Rows are points. Each copy is the shape, with its points in the same order, turned, moved and blurred by noise. Some copies are also mirrored. Which?

Shape, 8 rows:
[[ 23 -31]
 [ 22 -24]
 [-42   0]
 [-31 -41]
 [  3  46]
 [  8 -35]
 [ 39  20]
 [ -4  28]]
Copy 1 (8 x 2):
[[ 51  -6]
 [ 47 -10]
 [ -3  43]
 [ 42  43]
 [-24 -16]
 [ 52  12]
 [ 14 -42]
 [ -5 -10]]
Copy 1 is: mirrored
Copy 2, 8 rows:
[[ 36  11]
 [ 29   7]
 [-29  39]
 [  7  60]
 [-34 -22]
 [ 28  24]
 [  8 -35]
 [-26  -9]]
Copy 2 is: mirrored

Shape (5 x 2):
[[ 50  -8]
 [-19  17]
 [  0  -3]
 [-22  -2]
 [ 36  36]]
Copy 1, 5 rows:
[[-25  40]
 [ 15 -21]
 [ -8  -6]
 [ -5 -27]
 [ 22  37]]
Copy 1 is: mirrored
Copy 2:
[[ 60  -5]
 [-12 -17]
 [ 11  -1]
 [-11   5]
 [ 39 -46]]
Copy 2 is: mirrored
Copy 3, 5 rows:
[[ 42  -4]
 [-22  33]
 [ -4   0]
 [-23   8]
 [ 40  34]]
Copy 3 is: only turned
Copy 4 (5 x 2):
[[  8 -47]
 [  0  29]
 [ 15   1]
 [ 16  25]
 [-31 -25]]
Copy 4 is: mirrored

Shape:
[[-44  12   2]
 [-14 -12  20]
 [ 11 -54   5]
 [ 11  -3  21]
 [ 17  26   0]
 [ -3 -18 -36]]
Copy 1, 6 rows:
[[-38   9   2]
 [-15 -21 -18]
 [ 17 -13 -58]
 [  7 -25  -7]
 [ 13  -4  24]
 [  8  38 -24]]
Copy 1 is: only turned
Copy 2:
[[-24  30  14]
 [-16 -11  12]
 [-17 -46 -26]
 [  9 -17  13]
 [ 34   8   9]
 [ -2   5 -40]]
Copy 2 is: only turned
Copy 3:
[[-21  22 -18]
 [-23  -9   7]
 [-27 -60  12]
 [ -2 -14  29]
 [ 32  -1  17]
 [  5 -38 -26]]
Copy 3 is: only turned
Copy 4, 6 rows:
[[-34  27 -24]
 [-26  -3   2]
 [-15  -9  50]
 [ -5 -15  -2]
 [ 21   0 -21]
 [  6  38  24]]
Copy 4 is: mirrored

Shape, 9 rows:
[[ 10   3  16]
 [ 26  21 -22]
 [ 45   3  15]
 [ 17   4 -39]
 [-16 -37 -23]
 [ 17  10  23]
 [-19 -17  20]
 [ 46  22  -2]
 [ -4  15  23]]
Copy 1:
[[  8  -5  11]
 [ 12  41   6]
 [ 16  13  42]
 [ 34  39  -6]
 [ 60  -2 -31]
 [  2  -4  19]
 [ 25 -29 -11]
 [  6  33  33]
 [ -9  -9  -1]]
Copy 1 is: only turned
Copy 2 (9 x 3):
[[-10  -8   8]
 [-16  27 -18]
 [-40 -11 -12]
 [  7  26 -29]
 [ 43 -14 -20]
 [-20  -9  11]
 [ 22 -23  17]
 [-37  12 -13]
 [ -7  -5  28]]
Copy 2 is: mirrored

Shape, 7 rows:
[[-53  20   6 -11]
 [ 19 -15  11 -35]
 [ 19 -14 -57   7]
 [ 15  50  -4  -5]
 [ 22 -15 -46  -6]
 [-15  -4  23   2]
 [-56 -33  15 -31]]
Copy 1, 7 rows:
[[-54   4  23 -29]
 [ 10 -16 -11 -27]
 [ 43  45  -1 -20]
 [-22  28 -40 -15]
 [ 34  28  -1 -24]
 [-22  -6  15  -2]
 [-29 -25  49 -42]]
Copy 1 is: mirrored
Copy 2:
[[-16 -33 -34 -15]
 [-14 -23  47   0]
 [ 35  -6  20  55]
 [ 41 -15   8 -33]
 [ 25 -13  30  46]
 [-25  -1   6 -13]
 [-60 -39  -9  15]]
Copy 2 is: only turned
Copy 3 (7 x 4):
[[-48  32  48 -20]
 [ 19 -11   9 -23]
 [-34 -11 -31  19]
 [-58 -41  31 -25]
 [-16 -13 -35   3]
 [ -4   7  55   9]
 [ 12  57  41 -14]]
Copy 3 is: mirrored

Shape:
[[  1  14  60 -45]
 [  2  48  31  10]
 [ 13  -7 -16 -47]
 [-34  26  -4  11]
 [ -3  24 -23   9]
 [  7 -49 -19 -27]
 [ -4  -8 -28  -4]]
Copy 1:
[[ -4  47  38 -45]
 [-42   4  36 -10]
 [-18  42 -36 -36]
 [ -4 -21   8  -6]
 [-35 -13 -11   2]
 [ 18  49 -50   1]
 [ -7  15 -33   6]]
Copy 1 is: only turned
Copy 2 (7 x 4):
[[  2  12 -54 -43]
 [ 34   9 -49  19]
 [ -2 -23  17 -31]
 [-19 -15 -24  45]
 [  9 -13   2  33]
 [-28   7  39 -23]
 [-17 -10  23  16]]
Copy 2 is: only turned
